Every row gives one point. The points of each table are mixes of a few directions, plus a little noise. Count the directions of each table, and those that both share. Where both have some left over, give the other angles between the two spaces (their principal angles), to ten degrees, smallest first.
In the rows, zero is written as 128.

First (4 x 2)
[[124 144]
 [111 203]
 [133  99]
 [143  66]]
Second (6 x 2)
[[136  96]
 [136  91]
 [138  84]
 [133 101]
 [117 181]
 [107 216]]
Directions: first 1, second 1, shared 1

First (8 x 6)
[[195 105 129 102 193 122]
 [ 89 187  87 156  61 107]
 [ 89 171 119 112  47 164]
 [100  95 127 148 149 113]
 [124  35 146  84 193 166]
 [188 127 168 121 165 126]
 [114 152 151 151  97 125]
 [125 153  97 149 117  99]]
Second (8 x 6)
[[143 133 115 228 121 214]
 [152 119 143  87 160  84]
 [116 127 173  47 133  36]
 [127 132 139 151 123 140]
 [106 126  92  74 117 108]
 [ 97 141 125 176  89 170]
 [127 134 122 187 115 179]
 [156 114 114  76 165  94]]
Directions: first 4, second 3, shared 2; angles 90

First (10 x 9)
[[145 130 142  96  89  97 122  84 106]
 [151 154  97 103  78 104 143 156 155]
 [ 78 141 121 141 125 100  89 118 150]
 [209 212  64  56  26 100 172 176 118]
 [138  90 158 162 206 198 151 136  93]
 [ 99 180 118 146 171 159 102 129  67]
 [ 99 140 101 144 123 116 117 165 179]
 [148  16 199 128 136 118 145  66 153]
 [104 105 152 146 158 135 111 103 118]
 [108 113 131 158 167 153 126 148 141]]
Second (9 x 9)
[[122 120 140 156 184 173 132 136  99]
 [198 180 111  96 123 170 169 146  44]
 [110 114 130 129 114 103 116 120 161]
 [ 95 104 131 132 104  83 103 114 188]
 [110 113 138 150 161 145 122 129 128]
 [111 113 142 158 181 165 125 133 111]
 [228 205 100  72 100 170 184 150  22]
 [100 108 131 130 106  88 108 117 178]
 [ 81  94 130 130  81  55  93 107 220]]
Directions: first 4, second 2, shared 2

First (8 x 14)
[[238  87 167 159 112 114 127 158  38  29 170  67 101 155]
 [175 111 145 141 121 122 126 141  90  86 145 102 116 139]
 [151 120 136 135 125 124 128 135 110 108 136 116 123 134]
 [142 123 133 132 126 126 128 132 116 116 134 120 125 130]
 [  7 173  83  93 145 143 131  96 226 237  83 195 157  99]
 [ 83 144 113 116 134 134 130 116 165 168 111 153 140 117]
 [164 115 141 138 123 123 128 137  98  95 142 108 119 136]
 [ 62 152 104 110 138 136 129 111 182 187 103 164 144 112]]
Second (9 x 14)
[[132 133 160 165 117 103 177 109 133 163 145 120 184 206]
 [108  91 122 150 100 139  97 167 141 101 142 169 167 134]
 [120 164 201 159  92 119 177 103 115 148 152 162 178 180]
 [147 136 188 102 101 137 206  81 108 162 120 154 108 156]
 [146 150  45 100 187 114  95 140 112 110 142 129  66  55]
 [104 137  87 133 148 138  42 166 139  85 115  96 115  66]
 [121 158 120 112 150 135  91 126 125 113 102  79  90  77]
 [120  95  71 122 151 135  67 163 151 102 110  93 116  96]
 [150  90 160 109 103 132 203  99 129 165 124 152 128 181]]
Directions: first 1, second 5, shared 0; angles 90

First (11 x 24)
[[149  55 120 153 159 143 193 168 125  98  82 148 184 128  94 145 136  16
  177 139  83 125 106 126]
 [150  79 121 119 145 154 179 172 124 126 118 157 160 128  84 156 108  27
  163 153 115 113 114 145]
 [110 167 133 137 115 105  87  91 131 126 133 103 104 128 165 104 147 211
  100 106 136 141 139 113]
 [150  51 119 152 161 145 196 171 125  99  82 151 185 128  91 147 134   7
  179 142  82 123 105 127]
 [122 132 129 143 129 117 120 115 130 117 116 118 129 128 143 117 144 150
  124 117 120 136 128 117]
 [117 134 130 155 130 108 114 105 130 109 107 109 130 129 155 108 157 166
  122 108 112 142 128 107]
 [132 116 126 131 134 130 139 135 128 123 121 132 137 128 122 131 128 109
  136 130 121 127 125 128]
 [116 176 133 106 107 122  87 106 130 151 162 118  91 127 145 120 118 197
   97 124 161 127 142 133]
 [107 193 135 112 101 112  69  89 131 150 164 107  80 128 162 109 127 233
   85 114 164 133 147 126]
 [114 156 132 138 119 109  98  99 130 125 129 108 112 128 157 108 146 190
  108 111 132 139 136 115]
 [141 151 128  59 109 163 125 157 125 182 193 158  97 126  88 162  64 103
  118 164 182 100 138 171]]
Second (9 x 24)
[[ 73 208 102  99 124 144  78  99 136 132 152 153  82 100 140 131 118 248
  113  73 168 132  90 103]
 [169  73 151 155 127 108 157 142 123 125 112 102 158 150 130 119 141  52
  132 168  99 128 162 145]
 [149 119 143 120 116 123 128 135 125 145 143 116 126 141 128 127 118 107
  117 156 134 123 154 148]
 [145  76 137 171 143 111 159 133 125  99  83 110 167 137 134 117 161  76
  145 134  85 139 133 119]
 [146  68 125 153 152 135 177 156 125 103  89 137 173 132 106 137 140  42
  163 137  90 127 116 126]
 [133 136 130 111 122 134 124 134 127 143 147 133 119 129 120 134 112 126
  123 138 144 122 133 139]
 [144 113 149 155 121  99 124 115 124 124 116  92 135 144 154 105 151 128
  114 139 112 138 159 129]
 [ 82 151  95 140 152 140 122 115 135  90  96 153 129 101 133 130 147 182
  149  67 117 139  73  85]
 [111 205 121  46  97 159  84 127 129 189 211 157  62 115 109 153  63 194
   97 135 208 104 131 157]]
Directions: first 2, second 3, shared 2

First (11 x 32)
[[ 91 155 126 151 100 157 115 110 141 145 148 165 209 122 120 143 181  99
  113 127 140  99 136  24 117  75 112  97 144 113 108 125]
 [131 108 132 122 137 139 129 126 120 110 121 128 114 120 150 125 111 110
  135 131 122 124 144 137 119 144 137 124 134 135 117 127]
 [142 132 114 148 126 120 160  92 172 141 123 119 136 101 133 118 117 162
  152 116 129 113 110 159 144 123 119 136 128 138 123 122]
 [151 112 126 119 149 111 139 149 130 139 110 103  72  95 148 103  77 128
  166 131 108 124 128 196 150 176 130 146 123 117 122 120]
 [117 130 137 135 130 122 116 146 102 117 130 126 133 137 153 115 131 102
  126 146 114  98 139 129  99 129 130 124 148 107 113 133]
 [146 143 124 149 113 110 159  79 144 155 106 123 119 133 129 108 120 138
   92 114 159 185 120 165 117 110 139  86 134 153 144  92]
 [130 153 125 130 116 117 124 142 130 178 121 128 117 124 103 120 128 118
  110 124 146 173 122 118 146 125 126 101 121 115 143 102]
 [121 138 126 112 132 115 105 170 118 120 149 119 130 156  93 145 151 160
  131 134 116 116 108 120 143 125 112 171 108 116 148 160]
 [123 119 132 130 131 130 128 120 119  95 134 128 142 149 140 133 139 135
  121 133 124 110 130 131 102 119 134 139 136 136 125 143]
 [122  44 136  43 167 190  86 167  98   7 157 144 109 162 101 216 130 149
  162 125 102 108 148  79 151 168 143 211  88 169 137 205]
 [134 174 124 168 105  98 147 109 140 201 107 120 128 109 140  81 122 105
  101 125 148 158 123 151 118 110 125  70 148 108 127  77]]
Second (9 x 32)
[[117 132 119 139 133 142 129 124 139 146 141 146 160 143  87 145 118  85
  137 129  96 123 131 146 132 138 100 116 106 152 120 118]
 [120 130 122 135 130 138 129 125 136 142 138 142 156 138  96 143 118  93
  135 128 101 123 129 142 132 136 100 119 108 147 125 121]
 [144 126 137 120 129 111 124 131 117 102 115 101  74 115 185 103 149 193
  115 129 178 139 128 106 123 116 185 142 165  94 130 138]
 [135 140  97 167 168 138 111 112 138 120 154 118  61 169 141 112 174 164
  129 137 162 150 152 145 135 133 236 115 168 118  76 110]
 [112 130 120 136 126 146 133 126 140 155 141 156 187 140  68 155 104  59
  140 126  75 115 127 150 132 141  65 113  88 165 128 119]
 [139 118 158  92 101 104 136 142 109 109  96 108 123  87 175 115 116 166
  115 122 152 125 111  95 118 112 107 151 137 102 165 151]
 [118 133 115 143 138 144 127 123 139 144 145 145 148 148  90 141 125  91
  136 130 101 126 134 148 133 139 115 114 112 150 114 116]
 [121 123 144 108 105 126 139 136 124 138 115 138 177 107 109 142  97  94
  131 122  98 114 115 123 125 128  56 132  98 140 157 136]
 [147 122 142 111 123 104 125 134 111  96 107  95  67 105 200  97 149 207
  112 129 187 140 125  96 120 109 186 149 171  85 137 143]]
Directions: first 6, second 2, shared 0; angles 70, 80
